Each row of a before or after table is a point. The points were changed in one or more steps. Then noise was added and the rows were shuffled. The steps act on columns, c1 being the first. Write out the steps. A step turns or swaps two columns, mirrors them in a line or flattens them onto one, adds a multiple of one to another, or multiplies or shifts one. Angles are multiples of 10 degrees, from the lower column toward the higher: turns from -170 to 170, lines from 10 to 170 but not 90. Use the fewest steps. Two steps may share a column if one is a turn and the other turns, adds or multiplies; they go together, in the order done. Otherwise the lowest column goes first.

Before, 8 rows:
|  60 |  13 |
| -33 |   4 |
|  -4 |   1 |
| -13 |  25 |
|  27 |  16 |
| -41 |   9 |
| -33 |  31 |
|  38 |  13 |
After, 8 rows:
|  60 |  31 |
| -40 |  -3 |
| -33 |  -6 |
| -34 |  20 |
|  26 |  24 |
|  37 |  26 |
| -13 |  22 |
|  -3 |  -1 |
Steps: add 0.3 times c1 to c2

Before, 10 rows:
|   4 |  20 |  19 |
|   0 |  10 |   9 |
|  -1 |  -9 |   4 |
|   7 |   3 |  -8 |
|   6 | -12 |  10 |
| -18 |  -1 |   2 |
|   3 |  -2 |   1 |
|  -3 |   8 |  -9 |
|   2 | -15 |  13 |
|   2 |  -7 |   9 |
After, 10 rows:
|  10 | -36 |   6 |
|  -7 |   9 |   6 |
|   2 |  -7 |   3 |
|   8 | -21 |   3 |
|   8 |  30 |   1 |
|  -9 |  24 |  -4 |
|  18 |  60 |   4 |
|  12 | -44 |   2 |
|   2 |  -4 | -17 |
|   4 | -27 |  -1 |
Steps: swap c1 and c3; multiply c2 by 3

Before, 14 rows:
|  33 |  19 |   2 |  35 |
| -35 |  14 |   3 | -15 |
|  26 |   0 |  39 |  13 |
|  32 |  -1 |  17 |  19 |
|  23 |  52 |  -6 | -60 |
| -32 |  28 |  15 | -20 |
|  44 | -40 | -29 |  -1 |
| -24 |  38 | -17 |   8 |
|  23 | -13 |   4 |  46 |
|   0 | -13 |  21 |   5 |
| -11 |  -8 | -13 | -17 |
|  -8 |  -5 | -28 | -17 |
|  34 |  18 | -12 |  29 |
|  50 | -30 |  23 | -10 |
After, 14 rows:
| -45 | -29 | -32 | -11 |
|  21 |  39 |  20 |   8 |
| -19 |   0 | -43 |  13 |
|  34 |  28 |  -9 | -20 |
|  35 |  15 |   3 | -15 |
|   4 | -12 | -21 |   6 |
| -35 |  19 |   6 |  30 |
| -33 |  19 |  -8 |  35 |
| -48 | -40 |  20 |  -1 |
| -23 |  52 |   1 | -59 |
| -28 |  -1 | -23 |  18 |
|   4 |  -6 |  29 | -18 |
| -21 | -13 | -10 |  47 |
|   9 |  -7 |  15 | -17 |
Steps: turn c1 and c3 by -170 degrees

Before:
|  17 | -39 |   9 |  27 | -32 |  40 |
|  60 | -43 |   7 | -43 |  30 |  -8 |
|  24 |   3 |  13 | -54 | -27 |  -2 |
| -26 |  49 | -21 |   0 |  21 |  28 |
|  28 |  36 | -10 |  27 |  -3 | -13 |
| -12 | -32 | -40 | -12 | -22 |  40 |
|  54 |  13 |  40 |  -9 |  -4 |  15 |
|  40 |  -2 |   0 | -11 |  33 | -39 |
|  36 |  40 | -40 | -42 |  57 | -35 |
|  -7 |   1 | -19 | -37 |  35 |  11 |
|  22 | -22 |   1 |  -4 | -26 | -32 |
|  17 |   2 |  13 |  28 |  20 | -17 |
| -24 | -15 |   9 | -13 |  55 | -36 |
| -19 |  41 |  45 |  -2 | -20 | -16 |
After, 14 rows:
|  23 |   3 |   5 | -55 | -27 |  10 |
|  -8 |   3 |   0 | -37 |  34 | -22 |
|  17 | -39 |  40 |  28 | -30 | -14 |
|  54 |  13 |  34 | -10 |  -5 |  28 |
| -24 | -13 | -26 | -14 |  54 |  25 |
| -19 |  40 |   9 |  -2 | -21 |  47 |
|  41 |  -1 | -34 | -12 |  32 |  21 |
|  23 | -22 | -27 |  -5 | -26 |  18 |
|  17 |   1 |  -6 |  27 |  21 |  19 |
| -26 |  48 |  14 |   0 |  22 | -32 |
| -12 | -32 |  13 | -12 | -23 | -55 |
|  28 |  34 | -15 |  28 |  -2 |  -2 |
|  59 | -42 |  -3 | -42 |  29 |  11 |
|  36 |  40 | -52 | -41 |  56 | -17 |
Steps: mirror c3 and c6 in the line at 30 degrees

Before (13 x 8):
|  -3 | -22 |  14 | -27 |   0 |  16 |  -8 |  14 |
|  42 | -13 |  23 | -34 |  18 |  53 | -15 |   6 |
|  16 |  13 |  35 |  -6 |  20 |  -2 |  13 |  21 |
| -22 |  32 | -19 | -35 |   8 |   7 |   6 |  53 |
| -11 |  43 | -23 | -11 | -26 | -18 | -10 |  37 |
|   0 |   4 |  46 | -10 |  14 |  29 | -23 |  15 |
| -26 |  36 | -38 |   8 | -33 |   5 |   8 |  -5 |
|  16 |  11 |  11 | -46 |   7 |  21 |   0 |  12 |
|   2 |  -3 |  23 | -23 | -18 |   0 |  -6 |  22 |
|  12 |   1 |  18 | -21 |  24 |   7 | -28 |  -7 |
|  -9 |   3 |  29 | -42 | -11 |   9 |  -1 |   3 |
| -14 |  10 | -23 |  -8 | -22 |   1 |  -7 |  19 |
|   6 |  15 |  32 | -21 |  -6 |  13 | -14 |  17 |
After (13 x 8):
|   3 |  -3 |  -3 | -23 |  26 |   2 |  -7 |  25 |
|  16 |  13 | -30 |  -6 |   0 |  -9 |  13 |  34 |
|  -8 |   3 | -17 | -42 |  24 |   8 |  -1 |  10 |
| -22 |  32 |  30 | -36 | -16 |  -9 |   7 |  46 |
| -14 |  10 |  35 |  -9 |   8 |  -3 |  -7 |   8 |
|  12 |   1 | -28 | -21 | -11 |   6 | -28 |   3 |
|   7 |  15 | -18 | -21 |  21 |   6 | -14 |  24 |
| -27 |  36 |  45 |   8 |   9 | -13 |   8 | -21 |
|  -4 | -22 |  -7 | -27 |   7 |  27 |  -8 |  18 |
| -12 |  43 |  44 | -12 |  11 | -40 | -10 |  25 |
|  42 | -13 | -25 | -35 |  -3 |  60 | -15 |  15 |
|   0 |   4 | -39 | -10 |  11 |  28 | -23 |  30 |
|  16 |  11 |  -8 | -47 |  -1 |  16 |   0 |  16 |
Steps: add -0.5 times c2 to c6; turn c3 and c5 by 150 degrees; turn c3 and c8 by -20 degrees

Before (8 x 9):
|  30 | -13 |  18 | -25 |  27 |   4 |  45 | -40 |   2 |
|  12 |  10 | -13 |  50 |   8 | -28 |  -1 |  17 |  -9 |
|  -3 |  38 | -57 |  54 |  -9 |  -3 |  -5 | -13 |  -6 |
|  31 |  18 |  36 | -41 |   3 |  -8 |   8 | -25 |  -1 |
|   6 |   6 |  28 | -11 |  15 |  26 |  18 | -19 | -25 |
|  37 |  10 |   3 | -11 |  -5 |   6 |  47 |   3 | -19 |
|  27 | -45 |  36 | -41 | -34 | -25 | -22 | -35 | -41 |
| -21 |  32 | -43 |  32 |   9 | -37 |  21 |  11 | -24 |
After (8 x 9):
| -60 | -20 |   7 |  -6 |  -2 |   5 |   3 |   6 |  14 |
|  -2 | -40 |   9 |  -7 | -38 | -23 |  51 |  56 | -45 |
| -15 | -21 |  28 |   6 |  17 |  26 |  10 |  23 |   8 |
|  -7 | -11 | -18 |  26 |  10 | -29 |  -1 | -44 |   8 |
|   0 | -24 | -13 |  18 |   5 | -37 | -51 | -31 |  32 |
| -25 |  -1 |  16 | -13 |   4 | -10 |  38 |  43 |  18 |
| -54 |   3 |  19 |  10 |  26 |   5 |   5 |  48 | -14 |
|   3 |  -7 | -43 |  48 |  -8 |  -4 | -36 | -25 |  41 |
Steps: turn c1 and c7 by 130 degrees; turn c3 and c7 by 40 degrees; swap c2 and c9; mirror c4 and c8 in the line at 160 degrees

Before:
| -43 |  19 |  11 |  29 | -60 | -27 | -24 |  15 | -20 | -28 | -15 |
|  30 |  27 |  18 | -20 |  26 | -41 |  -7 | -15 |  -7 |  20 |  15 |
| -16 |   1 |  -2 | -18 |  11 | -17 | -17 |  29 | -42 |  -4 |   7 |
|  24 | -27 |  24 |  39 |  24 | -14 |  16 |  28 |  -4 |  40 |  21 |
|  -7 |  11 |  26 |  -4 |  26 | -22 |   4 | -48 |  30 | -44 | -15 |
| -16 |  30 | -43 |  27 |  43 | -28 |  17 |  20 |   9 |  -8 |   6 |
| -35 |  16 |  31 |  43 |   3 | -33 |  13 | -15 | -46 |   2 |  20 |
| -51 |   7 |  -6 |  50 |  -6 | -10 |   3 |   2 |  10 |   4 | -32 |
After (8 x 11):
| -17 |   4 |  -1 | -19 |  11 | -17 | -19 | -42 | -27 |  -2 |   7 |
| -52 |   2 |  -7 |  49 |  -3 |  -8 |   1 |   9 |   0 |   3 | -35 |
|  30 |  29 |  18 | -18 |  27 | -42 |  -6 |  -6 |  11 |  19 |  11 |
| -36 |  20 |  35 |  46 |   4 | -37 |  14 | -49 |  15 |   1 |  16 |
| -16 |  30 | -42 |  26 |  42 | -28 |  15 |   9 | -15 | -10 |   1 |
| -42 |  16 |  10 |  27 | -61 | -27 | -26 | -18 | -13 | -27 | -17 |
|  -5 |   9 |  25 |  -4 |  26 | -22 |   4 |  29 |  49 | -43 | -17 |
|  26 | -27 |  23 |  38 |  25 | -14 |  16 |  -7 | -30 |  40 |  24 |
Steps: turn c2 and c11 by -10 degrees; turn c8 and c9 by -90 degrees
